Each row is a point. Each copy is the shape, with its points in the same order, turned, moved and blurred by noise. Is it also mirrored, or only turned?

Shape (5 x 2):
[[-3.6 -1.0]
 [-6.7  3.8]
 [ 0.5  1.5]
 [ 8.0 -3.5]
 [-3.2  0.6]]
Copy 1:
[[-2.5  1.5]
 [-5.3 -3.7]
 [ 1.6 -0.6]
 [ 8.6  4.9]
 [-2.0 -0.1]]
Copy 1 is: mirrored
Copy 2:
[[-3.6 -0.6]
 [-5.0 -5.4]
 [ 0.1 -0.2]
 [ 5.9  7.5]
 [-3.4 -2.0]]
Copy 2 is: mirrored
Copy 3 (5 x 2):
[[ 0.7  4.0]
 [ 4.5  8.4]
 [ 3.9  0.6]
 [ 2.3 -8.3]
 [ 2.5  4.0]]
Copy 3 is: only turned
Copy 4:
[[ 1.2 -0.6]
 [ 4.0 -6.5]
 [-3.1 -3.4]
 [-9.9  2.6]
 [ 0.0 -3.9]]
Copy 4 is: only turned

Shape:
[[ -5.1   0.1  -7.5]
 [  1.6  -1.7  -0.6]
 [-10.7  -5.5   1.7]
 [  0.9  -1.5   2.0]
 [  1.3   2.7   0.9]
 [  5.6   1.8   7.1]
 [ -3.1   0.7   2.1]]
Copy 1:
[[ -2.3   5.7 -10.3]
 [ -0.5   4.0  -0.6]
 [  9.4   5.0  -8.5]
 [  1.5   2.7   0.4]
 [ -1.7  -0.6  -1.1]
 [  0.8  -2.7   5.8]
 [  2.9   0.4  -3.7]]
Copy 1 is: only turned
Copy 2:
[[ 3.4 -0.4 -8.1]
 [-0.8 -3.1  0.5]
 [12.2 -1.8  0.4]
 [ 0.7 -1.5  3.3]
 [-2.6  1.1  1.7]
 [-3.9  0.7  9.1]
 [ 3.2  1.1  2.0]]
Copy 2 is: mirrored

Shape:
[[ 3.8 -6.8 -3.1 -4.1 -3.3  2.1]
 [-2.8 -2.0 -4.2 -3.7  0.4  1.0]
 [-1.5 -1.0 -4.5 -4.9 -1.0  2.6]
 [-0.5  3.6  7.5 -3.8  1.8 -3.9]
 [ 1.2 -6.1  0.5 16.0 -4.7 -0.5]
 [ 1.1 -3.5 -5.4  2.4 -4.3  0.1]
 [ 2.8  5.1 -4.3 -0.2  0.6  3.6]
 [-2.8  5.1 -1.5 -5.1 -4.9  2.6]
 [ 2.9  5.4 -1.6 -3.4  0.4 -5.6]]
Copy 1, 9 rows:
[[ 0.3  4.3  3.1  3.3  2.7 -8.0]
 [ 0.5  3.5 -3.2  3.7  5.3 -1.9]
 [ 2.0  2.9 -3.1  3.3  5.8 -4.0]
 [-5.5 -6.0 -6.2  0.7 -1.7 -1.1]
 [ 1.8  6.1 10.7  0.7 -8.1  7.1]
 [ 3.8  5.4  2.6  4.9 -0.6 -1.9]
 [ 6.2  2.5 -5.2 -2.2 -0.1 -2.9]
 [ 5.5 -3.9 -4.2  3.4  4.6 -2.5]
 [ 0.9 -0.9 -8.5  3.9 -4.0 -3.9]]
Copy 1 is: only turned
Copy 2:
[[ 1.6 -4.6  4.2  9.4 -3.8 -2.0]
 [ 3.5 -5.5 -0.4  1.9 -2.0 -3.9]
 [ 2.1 -3.9 -1.9  3.5 -3.3 -3.8]
 [-1.0  6.2 -0.1 -1.9 -2.2 -9.9]
 [ 3.7  4.0 13.1 -3.7 -1.2 10.2]
 [ 5.0 -1.6  2.5  2.9 -0.5  2.3]
 [-2.7  0.3 -4.6  2.4  0.4  0.9]
 [ 1.5  0.6 -6.3  2.8 -6.8 -2.8]
 [ 2.3  4.5 -3.4  3.7  4.0 -6.0]]
Copy 2 is: mirrored
Copy 3, 9 rows:
[[-4.4 -3.6  5.9 -6.6 -1.2  1.8]
 [-0.9 -0.3  3.0 -3.0  0.3 -4.4]
 [-3.5  0.6  3.9 -3.2  1.3 -3.8]
 [-2.8  0.5 -9.2  0.2 -3.6  0.2]
 [ 7.1 -2.4  9.2  6.5 -9.4  9.1]
 [-0.8 -3.3  7.7  1.1 -1.1  1.2]
 [-2.4  4.1  2.5  1.7  5.0  1.7]
 [-7.8  2.9  1.2  2.3 -0.2 -4.3]
 [-3.2 -2.9 -4.3  2.9  4.4  0.4]]
Copy 3 is: only turned

Shape, 14 rows:
[[ -4.4   3.3  -4.2   1.6   1.0 -10.2  -3.5   3.4]
 [  2.7  -0.3   3.1  11.6  -5.0   4.6   4.9   4.7]
 [  4.5   0.9   0.3   7.1   2.4   2.4   1.5  -4.3]
 [  1.1   4.6  -1.8  -3.2  -6.3   1.1   4.7  -0.6]
 [  6.7   0.8  -1.2   7.3  -4.1   2.6  -1.2  -2.7]
 [  3.2  -7.6   1.9  -4.8  -5.4  -1.7  -6.8   6.0]
 [ -7.2   0.9  -3.5   0.7   2.7   0.0   1.1  -3.3]
 [ -2.6   9.9  -0.9   1.7   2.0   3.1 -10.4   2.6]
 [  3.5  -0.8   2.4  -0.9   4.6  -6.0   1.3  -2.9]
 [ -1.4   2.4   5.8   3.5  -4.7   2.1  -4.3  -5.6]
 [  6.0  -1.9  -1.1  -0.6   0.8  -6.4  -1.0  -6.5]
 [ -2.1  -0.8   3.8   5.1  -0.4  -5.6  -0.7  -2.4]
 [ -3.0  -0.5  -1.9   1.9   3.1  -1.2  -1.8  -0.1]
 [ -0.9   6.1   3.5  -5.2   2.7  -1.8   5.4  -3.4]]
Copy 1:
[[  1.9  -2.8   4.0   6.4   3.3 -11.5   1.4  -4.2]
 [ 10.8  -3.6   1.9  -0.7  -3.1   4.0   6.8   5.7]
 [  3.9   0.0   0.5  -5.1  -1.6  -1.5  -1.5   5.3]
 [  1.8  -3.1  -2.8   7.1  -5.2   2.0  -2.7  -0.9]
 [  5.5  -0.7   4.9  -1.9  -6.6   0.1  -1.7   5.1]
 [  5.4  -3.0  11.5   3.0   0.4   3.8  -3.8 -10.1]
 [ -1.7   1.4  -3.4  -0.5  -0.7  -5.1   2.6  -4.6]
 [ -8.8  -0.4   8.6   3.6   1.1  -2.4   3.9   3.1]
 [  4.5  -0.2   0.0  -0.6   5.3  -3.5  -7.3  -1.1]
 [  1.8   7.9   4.2   2.4  -2.3   2.3   0.3   1.8]
 [  5.0   1.4   2.3  -0.8  -0.6  -5.2 -10.1  -1.8]
 [  6.7   4.3   2.2   1.5   2.8  -4.4   0.3  -0.8]
 [  0.7  -0.5   1.9  -1.1   1.5  -4.2   1.4  -3.3]
 [ -0.9   0.5  -6.4   5.0   4.4   0.3  -5.1   0.1]]
Copy 1 is: mirrored
Copy 2, 14 rows:
[[  0.6   0.4  -4.7   7.7  -4.3   3.7   0.2  -6.6]
 [ -0.2   0.5   8.7  -4.1   0.0 -10.3   6.1  -7.8]
 [  0.8  -4.5   3.8  -3.7   1.6  -6.6  -3.1  -1.5]
 [ -4.2   3.1  -7.2  -3.5   0.5  -6.7   4.1  -1.8]
 [ -2.3  -4.3   3.0   0.5  -1.2 -11.9   1.2  -0.7]
 [ -5.5   2.7   3.0   3.1 -10.4  -0.8   8.3   6.5]
 [ -4.7   0.2  -3.0  -2.1  -2.2   2.1  -3.6  -7.2]
 [ -4.8   6.4   2.9   9.1   3.2  -1.6  -6.4  -1.7]
 [  3.8  -3.0  -1.7  -2.0  -2.7   1.0  -0.4   2.6]
 [ -2.1   4.3   2.3  -1.2  -5.5  -8.3  -5.9  -1.2]
 [  2.6  -6.5  -3.8  -1.3  -4.3  -3.6  -2.3   3.9]
 [  2.7  -0.8   0.7  -1.2  -7.8  -2.7  -1.9  -4.7]
 [ -2.5  -1.3   0.2   0.9  -2.3   1.4  -1.5  -3.8]
 [  2.3   5.7  -6.1  -5.6   1.8  -0.9  -2.8   0.7]]
Copy 2 is: mirrored
Copy 3 (14 x 8):
[[  9.5   1.2  -7.8   2.0   1.1  -7.0  -1.1   3.4]
 [ -2.2  -8.2  -7.5   1.2   2.3   6.3   6.3  -3.7]
 [  1.3  -2.0  -3.2   0.4   1.3   0.5   2.3 -11.0]
 [  3.9  -3.5   3.4  -1.4  -3.7   1.9   2.7   0.7]
 [  0.0  -1.5  -4.8  -1.5  -3.2   1.6   8.5  -8.1]
 [ -4.9   8.9  -3.4  -0.3   0.5  -1.2   6.3   6.8]
 [  2.0  -1.2  -2.1  -2.7  -0.4  -4.4  -7.3  -3.2]
 [  8.1   7.5  -8.6   0.5  -6.7   4.2  -3.8  -2.5]
 [  2.9   2.6   2.0   5.0   4.8  -5.4   1.6  -4.8]
 [ -3.0  -0.5  -4.2   5.7  -7.5  -0.2   0.1  -4.9]
 [  2.2   3.4   1.9   1.1   0.6  -9.5   5.2  -6.3]
 [  0.2  -1.7  -5.2   6.2   0.4  -5.3   0.2  -2.6]
 [  2.0   2.0  -5.0  -1.5   1.7  -2.4  -2.8  -2.8]
 [  5.2  -0.8   6.4   4.3  -0.3   0.1  -4.2  -2.7]]
Copy 3 is: mirrored
Copy 4:
[[  2.0   3.4   7.5  -3.8   3.6  -7.7  -6.3  -3.2]
 [ -0.4 -13.0  -2.4  -8.9  -0.5  -1.1   2.2   3.0]
 [ -3.5  -5.0   3.3  -4.2  -1.9   2.5   6.2   0.2]
 [ -4.6   1.1  -6.2  -2.1   2.6   1.2  -3.0  -3.0]
 [ -3.3  -6.4   1.7  -8.2  -1.2   4.7   2.1  -1.7]
 [  2.4  -7.4   1.7   1.5  -4.2   3.4 -14.1  -2.3]
 [ -3.0  -0.9   3.8   2.8   5.4  -4.8   1.3  -3.9]
 [  6.7   1.1   7.2  -2.2  10.4   4.7   0.6  -0.7]
 [ -3.1   1.8   5.4   0.3  -5.1  -1.7  -1.9   3.4]
 [ -6.8  -5.2   4.4  -2.3   7.2   4.1  -2.5   4.6]
 [ -5.9   1.3   5.2  -1.4  -6.2   1.3  -3.3  -0.2]
 [ -4.8  -4.2   6.0  -2.6   0.8  -4.3  -3.5   2.9]
 [  0.4  -3.6   6.2  -0.1   2.3  -1.8  -0.3  -2.9]
 [ -4.4   6.1  -1.2   4.1   2.4  -1.2   0.0   3.7]]
Copy 4 is: mirrored

Shape, 16 rows:
[[  0.5   0.1   2.6   3.3   7.0  -6.8   2.8  -2.7   2.7  -3.6  -6.6]
 [ -4.9   3.6  -1.7  -5.8   0.7  -6.6   7.2   0.4   2.8  -1.0   4.1]
 [ -3.7  -5.0   1.9   1.5   6.6   5.0  -3.7  -3.0   2.6  -0.1  -3.6]
 [  1.2   1.0  -2.1  -6.9   2.6  -2.6  -4.6  -8.0  -1.1   2.1   3.4]
 [  4.6   0.4   5.0   3.0  -3.8   5.3  -0.5  -3.0   0.7  -2.1   2.9]
 [ -3.3  -0.2  -0.7   0.0   1.8  -6.3  -4.9  -6.3   1.6   5.2   4.2]
 [  1.0   0.8   1.8   1.2  -2.5   6.0   1.8  -5.3  -9.2  -1.5  -2.0]
 [ -1.7   5.6  -2.1   2.5   6.1   2.1  -1.8   1.0  -8.2   2.8  -8.9]
 [ -6.9   0.2  -2.4  -4.4  -3.1   2.3   0.5  -0.9   3.4   6.0  -0.7]
 [ -2.2  -0.2   7.4  -7.5   7.8  -4.0  -1.4   2.1   3.7   2.0  -8.8]
 [ -1.8  -3.0  -3.9  -4.4  -3.8  -4.8  -4.1  -0.3  -7.4   6.0  -3.8]
 [  2.8   3.3   4.5   0.9   4.3   0.3  -0.4   1.1 -10.1   0.9  -0.2]
 [ -4.8   9.0   4.7  -3.7  -4.9   1.4   5.0  -4.9  -3.9  -6.9   2.5]
 [  2.7   0.5  -1.4  -0.7  -3.1  -4.7   7.9  -2.5   2.3   5.4   1.2]
 [ -1.1  -1.5  -0.2  -4.7   2.2  -5.2   5.9   4.8   2.3   3.3  -0.3]
 [ -1.2   8.4  -3.0   1.6  -2.3   4.4  -3.0  -4.4  -2.9  -7.6   4.4]]
Copy 1, 16 rows:
[[ 1.5 -3.6 -6.5 -0.1 -0.1  1.2  0.1  6.8  4.4  7.2 -0.2]
 [ 0.5  5.8  1.6 -1.7 -0.1 -8.6  3.7  3.1  4.9  5.1  5.3]
 [ 4.5 -6.5 -5.6 -0.4  1.5 -2.5 -8.6 -0.8 -1.6  0.4  1.7]
 [ 0.2  7.5 -0.1 -1.2 -1.1 -1.4 -8.6 -4.6  2.7  6.2 -0.6]
 [-1.1 -2.1 -1.3 -2.2 -0.8  0.7  2.3 -7.8 -4.8  0.3 -2.4]
 [ 0.0  9.1 -3.3 -0.4 -2.9 -0.9 -7.4  1.9 -0.3  0.6  0.8]
 [ 2.7 -1.5 -2.1 -2.6  5.8 -1.3  0.5 -8.1  3.8 -2.3 -7.0]
 [-3.5 -4.6 -5.8  1.6  6.5 -4.9 -6.8  0.9  9.2 -1.1 -7.2]
 [ 0.8  1.0  4.3 -4.4 -2.1 -8.2 -5.4  0.8  2.0 -3.5  1.8]
 [-0.6 -6.7 -3.0  0.9 -4.8 -1.9 -6.2  1.2 10.4  4.6  7.5]
 [ 0.5  4.8  5.8  3.4  1.0  1.0 -7.2  0.1  8.8 -4.3 -2.8]
 [-2.1 -0.4 -6.4  6.0  3.1 -2.0 -0.3 -6.4  7.2  0.5 -4.9]
 [-2.1  3.5 -3.1 -9.5  6.6 -4.2  6.0 -6.6  5.4  1.6  2.1]
 [ 0.7  3.8  3.7 -0.9 -5.8 -4.6  3.6  1.9  2.2  2.5 -4.2]
 [ 1.1 -0.3  2.9  4.3 -3.0 -7.5  1.1  3.7  5.5  3.7  3.3]
 [-5.6  3.6 -2.1 -5.2 10.7 -3.3 -0.1 -5.3 -2.6  2.6 -2.2]]
Copy 1 is: only turned
Copy 2 (16 x 11):
[[  2.3  -0.7   5.9   1.4  -7.0  -9.7  -0.4   1.7   3.1  -1.1  -3.0]
 [  3.3  -4.1   0.1  -6.2  -0.9  -5.4   5.6  -9.7  -0.4  -2.6   0.6]
 [ -9.0   0.6   0.7   3.6   2.3  -5.5  -0.4   2.5   5.5  -2.3  -2.2]
 [  1.7   7.6  -1.0   0.4   1.2  -1.7   5.1  -1.3   0.9  -8.3   1.5]
 [ -6.7  -0.7  -2.1  -5.2  -2.5   0.8   0.7   5.4  -0.7  -2.4   5.7]
 [  1.0   5.8   4.2   1.4  -1.9  -1.9   7.4  -3.0   6.7  -6.5   4.3]
 [ -4.6  -4.9  -0.4   1.0   2.6   0.0   4.7   6.4  -6.2  -6.7   0.4]
 [ -0.9  -6.6  -0.3  12.1  -1.7  -2.3  -0.9   1.8  -3.8  -6.0  -2.2]
 [ -6.8  -1.6   0.7  -0.6   0.6   3.2   3.7  -9.4   1.6  -6.1  -1.8]
 [ -1.2  -2.3   3.0   1.6  -1.6  -8.4  -7.9  -4.3   5.6 -11.2  -4.0]
 [  3.0  -3.3   5.1   2.4   3.7   5.8   3.8  -2.1   2.3 -10.4  -3.3]
 [  2.7  -7.6  -1.1   4.5   1.6  -4.4  -0.3   5.9  -1.7  -6.6   5.8]
 [ -4.2  -1.0   1.1  -6.1   2.1  -4.7   2.5  -2.0 -13.0  -4.2   4.5]
 [  1.4  -4.7  -1.9  -5.8  -6.4  -1.3   7.2  -2.7   2.5  -5.9  -1.9]
 [  2.0  -6.9  -0.9  -3.4  -0.1  -5.0   2.1  -4.9   4.4  -4.2  -2.4]
 [ -3.2   3.5  -1.2   0.4  -0.9   0.8   2.5   0.4 -10.1   2.7   5.7]]
Copy 2 is: mirrored
Copy 3, 16 rows:
[[-1.6 -0.4  1.7  9.9  0.5 -1.6 -8.8  1.8  5.5 -3.2  3.8]
 [ 5.8 -2.5 -0.7  3.3 -4.5 -1.4 -7.1 -9.2  2.6  2.2 -3.2]
 [-3.3  1.1 -0.6  2.9 -1.9  0.0  2.7  1.7  7.2 -7.8  6.4]
 [-7.6 -1.8  1.1 -3.3 -1.6 -0.3 -1.5 -5.3  4.1  4.2  2.2]
 [-2.9  7.2 -4.9  3.5  2.5  2.5  3.5  2.4  4.2  1.2 -2.2]
 [-3.4 -1.7 -0.2 -1.4  2.0  4.9 -4.1 -8.1  2.4 -0.6  5.9]
 [-1.0 -1.4  1.1  0.4  0.6  4.7  4.0  7.8  6.0  3.2 -3.5]
 [ 0.5 -3.6  7.6 -2.9  0.2 -0.9 -2.3 10.6  0.2 -3.6  2.5]
 [ 5.2 -0.5  2.7  0.4 -4.5  2.0  4.6 -5.9  1.4 -0.6  3.9]
 [ 2.2  2.2  7.1  2.8 -0.3 -8.9 -3.1 -2.6  9.3 -3.6  7.7]
 [-2.8 -3.6 11.7 -1.7  3.2  2.6  1.8 -3.8  1.8  0.4 -1.0]
 [-0.2  1.7  3.5 -3.8  3.7  0.7 -4.2  6.4  7.6 -0.5 -3.2]
 [ 6.9 -3.8 -6.2  2.1  1.0 -2.1  0.1  2.0  6.2  8.3 -4.6]
 [ 1.3  4.3  4.3  5.9 -4.0  5.9 -4.6 -4.9  1.9  4.6 -0.6]
 [ 4.1  3.0  5.9  2.9 -3.7 -1.0 -5.7 -6.9  4.9 -3.2 -2.4]
 [-1.9 -3.5 -9.7 -0.4  1.6 -1.1  1.5  4.4 -1.7  3.1 -4.3]]
Copy 3 is: only turned
Copy 4:
[[-5.6 -6.7  4.7 -1.0 -0.1 -2.7 -4.3  2.9 -4.1  4.1 -6.3]
 [-4.3  7.2  3.4  1.0 -5.9  1.8 -6.2  3.8 -1.4  4.8  2.7]
 [-0.3 -3.4 -0.9 -1.4  4.9  3.0  0.5  7.2 -1.2 -4.6 -7.0]
 [ 5.4  0.2 -0.4 -7.7 -1.6 -3.0 -5.1  7.1 -0.5  0.9  1.8]
 [ 2.0  0.9  3.3 -2.5  0.4 -4.8  7.2 -0.6  1.9 -3.3 -3.1]
 [ 2.5  1.2  1.3 -8.1 -0.7  0.3 -8.8  2.5 -4.7 -4.1 -0.6]
 [-3.0 -3.6 -3.3 -0.8  2.6 -6.1  6.1  2.2  0.7 -4.5  5.4]
 [-9.4 -4.8 -8.3 -5.6  6.5 -1.1  0.5  2.6 -1.7  3.0 -0.9]
 [-2.3  6.9 -3.3 -0.9  1.3  2.7 -7.0  3.3  3.7 -4.5 -1.2]
 [-7.2 -6.6  1.1 -3.9 -3.5  5.6 -5.4  8.1  5.0  3.0 -7.6]
 [-1.0 -3.4 -4.5 -4.6  2.9  2.4 -7.0 -1.4  3.8 -0.6  7.2]
 [-6.3 -4.6 -0.8 -8.6  1.2 -0.4  5.6  1.8 -1.1  1.8  3.3]
 [-4.8  3.6 -1.8  1.0 -9.9 -6.2  4.6  3.4 -1.5 -2.6  3.9]
 [-4.4  5.7  7.1 -2.3  1.9 -4.4 -6.1  0.0  2.7  1.5  3.2]
 [-5.6  2.7  6.3 -1.3  0.1  4.4 -5.7  3.3  3.5  4.5  0.3]
 [ 2.8  4.3 -6.3 -0.8 -2.7 -6.4  6.0  0.5 -5.7  0.7  0.7]]
Copy 4 is: only turned
